Each row of a before or after table is a point. The points were changed in one or more steps. Then noise was added and the rows were shuffled. The steps act on columns, c1 being the first. Name the steps. A step turns or swaps two columns, mirrors them in a line or flattens them onto one, adds a multiple of one to another, or multiplies or shifts one. Angles are multiples of 10 degrees, from the lower column toward the higher: turns from -170 to 170, lines from 10 to 170 but not 90. Use the fewest steps. Two steps may share a column if one is a turn and the other turns, adds or multiplies; they go together, in the order done. Otherwise the lowest column goes first.
(in the rows, 128 means zero)

Before (11 x 3):
[[ 51 134 108]
 [161 114 122]
 [155 167 105]
 [112 127  85]
 [138 175 131]
 [139 198 124]
 [108 148 105]
 [187 178 136]
 [198 149 138]
 [129 216  92]
 [151  85 195]]
After:
[[183 174 123]
 [196  98 138]
 [118  78 196]
 [116 137  83]
 [175 141 105]
 [144  95 120]
 [206 127 133]
 [124 157 105]
 [166 154 132]
 [ 74 182 108]
 [183 192  88]]
Steps: turn c1 and c2 by -40 degrees

Before:
[[ 85 214 107  99 114  82]
 [182 101 187 106 141 100]
 [154 129  64 183 114 140]
 [125  99 168 100 111 105]
 [149  85 188 126 210 145]
 [124 125 161  84 205 181]
 [ 97 177 127 132  98 138]
 [134 131 177 132  77 101]
 [190 110 134 138 138 165]
 [135  81 146  66 189 179]
 [ 64 171  76 123 168 139]]
After (11 x 6):
[[ 97 177 128  99 131 137]
 [135 132 177  77 132 101]
 [123 126 162 204  83 181]
 [182  99 189 140 105 100]
 [190 110 134 138 139 165]
 [ 63 171  76 169 123 138]
 [126  99 168 112 100 104]
 [136  81 146 188  66 179]
 [149  85 187 211 126 145]
 [152 128  63 114 184 140]
 [ 85 214 106 114  98  83]]
Steps: swap c4 and c5

Before:
[[144 163 161 164 134 159 113 132  75]
 [174 147  85 170 162 142 106 110 148]
 [149 192  91 184  83  94 158 106  80]
 [143 195 137 111  91 103 165 153 129]
 [148 164  79  87 172 100  99 126 137]
 [185 182 158 108 189 178 115 115  65]
 [205 121 108 149 182 180 154  68  72]
 [138 158 169 107 127  84  83  65  88]
 [121 140 127 139 110 146  80 128 135]
 [110 163 169 148 172 187 134 158  58]
 [186 166  75 115 182  92 132 158 109]
 [127 168 143 178 150 139 133  63 153]
 [124 212  84 153 133 125 141 101 123]]
After:
[[143 196 122  94  90 104 165 153 130]
 [151 191 107 241  84  94 159  91  79]
 [174 147  99 212 162 142 105  92 148]
 [140 158 195  86 127  85  82  91  88]
 [187 166  67 103 184  92 132 128 109]
 [147 163  86  46 172  99 100 101 136]
 [121 139 127 151 109 148  81 127 133]
 [205 123 141 168 182 181 155  68  70]
 [145 163 155 201 134 160 114 147  75]
 [127 170 174 229 149 139 134  81 154]
 [123 210 103 178 133 125 141  83 122]
 [111 165 148 169 172 187 133 175  58]
 [185 183 161  86 190 178 116 131  67]]
Steps: turn c3 and c8 by 30 degrees; multiply c4 by 2

Before, 9 rows:
[[ 99 105  85 191 152 120 141  98 126  78  77 112]
 [164 147 107 117 120 200 172  79 170 153 134  71]
 [116 113 126 132 171 106 175 117 148 129  88 177]
 [129  48 228 111  98 174 105 176 105 190 111 164]
 [159  78 156 136 137 163  73 160  70 164 182 180]
 [ 87  95 197 164 126 130  92 134 123 104 159 210]
 [121  64 123 155 146 154 137  89 175 103  84 177]
 [ 95  77 108  86 153 190 185 133 181 145 100 106]
 [178 107 150  64  79 128 108 154 178 158 189 147]]
After (9 x 12):
[[ 83  76 155 134 136 163  76 138  69 167 183 180]
 [167  66 124 155 146 151 137 143 176 102  84 176]
 [ 80 105 151  65  79 131 106 157 179 158 191 148]
 [144 114 124 132 171 106 176 124 149 130  86 179]
 [154 149 108 117 121 201 172 184 169 153 133  73]
 [ 83  50 231 110 100 171 108 106 108 191 112 164]
 [171 106  88 192 151 119 142 119 126  77  73 114]
 [146  94 197 161 126 131  92  89 127 103 158 213]
 [142  75 109  88 153 189 184  98 183 143 100 105]]
Steps: turn c1 and c8 by 120 degrees

Before (8 x 20):
[[150 122 142 173 136  91 123 149  69  90 132 138 161 118 109 176 152 123
   83 131]
 [104 155  97 182 175 109  29 149 139 122 150 173 134 134 110  67 115 110
   85  98]
 [124 126 146 149 182 103 106 135 158 112  87 131 155  98 114 166 156 142
   76 144]
 [112 139 232 116  94 110 133 111 128 135  81 134 150 141  70 125 131 146
  107 143]
 [110 121 148 127 100  86 131 116 140  60 114 155 185  72  55 161 167 114
   75 138]
 [ 76 147 188 137 123 137 236 111 131 144 124  65 184 155 162 110  92 151
  196 216]
 [ 90 190  92 179 191  97   9 133 127 149 198 115 154 132 129 123 171 109
   93  55]
 [109 176 192 160 121 139 206 137 160 189 149 128 213 161 148 110 102 209
  213 205]]
After, 8 rows:
[[150 119 141 173 135  90 123 148  70  87 133 138 161 115 110 173 154 131
   84 132]
 [103 157 100 185 176 112  30 144 145 121 151 174 138 133 109  66 116 126
   84  95]
 [108 121 151 121  99  90 131 124 140  61 111 156 186  72  56 164 170 127
   76 138]
 [108 175 195 160 120 141 207 137 157 190 148 129 212 159 152 111 101 124
  214 200]
 [125 125 142 152 182 101 105 141 161 109  91 131 159 100 115 167 152 130
   74 150]
 [113 141 236 117  90 106 140 111 131 134  83 137 154 139  69 129 132 131
  105 144]
 [ 90 192  91 182 191  95  13 131 127 150 198 119 151 134 128 119 170 131
   90  61]
 [ 79 150 185 138 123 138 239 110 133 143 127  66 187 155 165 113  88 129
  195 219]]
Steps: multiply c18 by 0

Before:
[[128  51 116 122 107 129 169 148 206 150  45 132 169 137 165 177 168 156
  123 112 168 148 131  21 195 113 129 156 190  84 118 127]
 [153 105 149 172 140 141  70 136 159 115 166 171 124 183 166 153 199 133
  125 198 136 189  55 152 179 179  86 142 152  78 123 136]
 [175  97  35  73 125  76 167  65 180 146 172 180 146 161  64 118 143 138
  101 159 120 138 168 114 143 207  55 148 145 128 109 161]
 [ 94  98  68  95 121 122  95 154 154 197 147 141 150  89  65 119 133  52
  192 125 105 117 133 141  76  74 190 143 127 165 139 156]
 [109  99 134 142  68 179 115 132 111  92 181 131 144 164 138  98 134 106
  151 113  94  91  89 163 132 126 129 137 188 115 128 154]
 [144 114 117 158 164 149 137 134 226 122  71  99 168 119  55  94 139 180
  197 150  37 144 109 116 145  73 189  44 169 110 168  75]
 [ 99 122  95 169 121 105  73 148 152 100 133  87  67 121 140 114 141 103
   96 157 116 109 131 107  59 168 137 117 154  88 119 121]
 [111  84 166 110 110 132  92 122 119 162 131 109 103 131  92 111 115 145
   65 165 115 203  96 130 103 111  97 175 110 122 242 114]]
After (8 x 32):
[[141 167 141 153 165 147 136 131 226 119  73  98 170 121  57  91 143 181
  202 145  40 143 108 117 149  70 189  45 168 111 116  79]
 [232 132 156  70 127  76 163  63 180 145 169 179 151 164  62 120 142 137
   97 158 117 137 168 118 144 206  55 148 144 129 167 136]
 [119 144 115 143  75 178 120 133 115  93 184 128 150 163 138 100 130 103
  149 114  90  86  88 161 133 129 130 137 193 112 156 212]
 [181 154  85 100 119 121  95 155 150 196 146 143 153  90  69 120 133  55
  195 121 104 111 134 145  76  72 185 147 128 163 144  55]
 [109 132 153 170 140 142  71 136 156 116 167 169 124 182 167 155 203 132
  125 198 133 190  52 149 180 180  83 146 156  77 150 152]
 [136 159 124 122 107 130 172 148 203 148  41 134 175 137 160 176 165 151
  120 113 168 142 125  18 197 115 134 159 196  87 200  96]
 [153 123  96 168 120 106  72 146 153  98 135  86  71 120 135 116 134 103
   94 156 116 112 131 108  58 167 136 115 156  88 144 161]
 [ 89 246 115 110 113 132  93 125 117 165 131 108 103 134  97 116 115 141
   66 168 119 201  94 132 100 111  95 176 111 118 109  63]]
Steps: turn c1 and c3 by 80 degrees; turn c2 and c31 by -120 degrees; add -1.5 times c10 to c32

Before:
[[148  98 167 188 107 172 138 105 160  97 113 140 146  91 162 103 134 114
  143 106 133 143 163  71 184 163 130 138 155 161 131 110 148 116 158 132
  143 147  98 111 128 148 150  81 164 114 103  86 114 137 107 147 101 106
  118 108  93  77 149 155 180 112 159  81]
 [101 102 144 159 128 121 195 142  92 149 137  92 121 140 148 134 122 110
  110 123 126 111 144 146 112  79 142  83 150 106 128 110  84 164  96 121
  157 147 146 140 122 118 118  98 100 162 115 101 139 148 145  98 103 153
  123 142 104  83 126 101 155 167 133 118]
 [125 130 148 108 122 102 124 134  90  76 165 132 104  95 133 143 119  91
  149 119 114 104  94  89 108 132 124  76 161 138 149 124 133 142 149  78
  133 139 136 116 121  98 153 137 127 129 159 142 106  85  82  94  82 131
  130 139 117 144 120 157 106 156 137  99]
 [100 142 148 150 107 110 158 103 149 112 105  84  98 101 107 151 131 135
  142 134  97 124  86 143 167 138 141  98 180 116 128  90 160 134  97 145
  150  81  93 150 178 109 150 158 166 132  90 132 145 156 120 146 136 106
   96 124 109 144 121 110 112 101 109 141]
 [155 100 144 124 178  94 139 125 147 136 103 147 143 139 108 136 132 138
  154 150 152 143 146  67 132 153 133 117 122 111 105 120 104 141  97 152
  148 148 129 189 159 171 145 157 139 137 123 151 142 137 144 113 156 143
  125 140 129 126 121 117 130 107  93  84]
 [115 110 171 115 155 149 146 101 167  82 144 100 108 149  86 104 144 128
  102  92 145  95 106 152  99  79 137 132  99 131  99 130  87 140 158  80
  137 116 138 161 145 121 108  94 116  97 138  98 102 126 146 143 133 175
  164 119 117  94 112 105 176 172 116  77]
 [111 108 142 186 173  94 165 152  96 135  86 141 111 110 137  99 106 162
   95 139 112 103 148 122 161 161 110  68 156 182 117 103 135 160 157  82
  126 102 148 127 105 168 160 158 177 148 127 111 133 136 140 139 141 178
   94 129 101 130 119 143 133 163 156 154]
 [165 113  95 132 164 121 114 107 151  88  91 138 147 149 130 123 101 109
  107 156 106  86 102 116 162 137 118 126  96 144  70  75  86 115 139 154
  143 127 152 110  93 115 148 102 119 149 132 151 114 167 138 147 121 107
   96 160 120 136 102 160 129 171 164  94]
 [ 91 181 120 123 160 172 145 140  98 119  88 142 135  96 131 118 138 146
   74  99  97 160 154  84 159 142 131 110 100 123 117 111 127  92  91 141
  107 135 154 186 113 114 108 101 116  97 125 145 111 107  60 173 152 125
  177 128 129 100  98 181 133  98  98  94]]
After:
[[165 114  95 131 166 120 113 107 150  88  91 137 148 149 234 123 102  89
  107 154 106  87 100 114 161 139 119 124 109 145  68  74 101 114 140 154
  146 128 151 109  93 116 149 100 117 150 134 151 112 167 138 148 121 106
   95 160 120 137 102 160 130 172  73 127]
 [115 111 171 115 155 149 147 101 167  83 105  98 108 151  69 104 143  84
  103  93 142  94 105 152  99  80 138 131  81 131  99 128 114 139 159  80
  136 117 138 160 145 118 107  96 115  98 139  98 102 125 146 143 134 176
  164 118 115  92 111 107 178 174 110 102]
 [101 101 142 159 128 122 194 143  92 149 157  90 122 140 111 135 120 112
  110 124 126 109 143 147 111  78 143  85 109 106 128 110 159 165  97 120
  157 146 146 139 121 118 118  97  99 162 115 101 139 148 146  98 104 152
  125 141 103  82 126 100 156 166  95 139]
 [155 100 143 126 175  95 138 126 149 137  84 146 143 138 192 137 133  96
  156 149 151 142 146  66 133 153 134 118  88 111 105 120 135 141  99 153
  149 149 128 189 158 172 148 159 138 138 123 152 144 139 144 114 157 144
  124 140 126 124 120 119 131 107 139  96]
 [123 130 148 109 121 101 124 133  91  75 169 131 105  94  24 142 119  83
  149 119 113 103  94  88 109 132 125  76 147 138 148 124 157 141 149  75
  134 140 134 118 121  99 153 138 127 130 157 141 106  85  83  94  82 130
  129 138 117 143 120 159 108 157 124 146]
 [ 99 141 149 150 108 111 159 104 148 111  83  84  98 100 185 149 130 142
  142 133  95 124  87 144 167 138 142  97 157 117 128  91 173 134  96 145
  149  82  94 149 179 111 150 160 166 132  88 133 146 157 120 146 135 107
   98 122 109 143 123 111 110 100 165 126]
 [ 90 180 118 122 160 171 146 138  97 118  88 143 136  95 242 118 139 106
   75  98  95 161 156  85 158 143 135 110  99 122 119 111 109  94  90 141
  106 135 153 188 113 115 109 101 117  97 124 144 112 108  60 172 153 123
  178 128 130 101  96 180 134  99 152  96]
 [108 107 143 188 171  94 165 152  97 136  93 142 114 110 249  98 108 167
   97 138 112 104 148 122 163 161 110  67 159 181 115 104 143 159 156  82
  125 102 150 129 106 168 162 159 176 148 129 112 134 136 140 139 142 179
   94 130 101 128 118 144 132 162 111 112]
 [147  99 167 187 107 171 138 106 160  96 143 140 147  90 182 103 134  81
  143 107 131 145 162  72 185 167 133 138 171 164 130 109 142 119 158 131
  143 146  97 109 127 148 149  81 163 115 104  85 114 135 107 144 101 106
  118 107  93  76 149 154 180 112 115 116]]
Steps: multiply c11 by 3; turn c11 and c15 by -70 degrees; turn c18 and c64 by -60 degrees; turn c33 and c63 by 140 degrees; turn c29 and c33 by 70 degrees
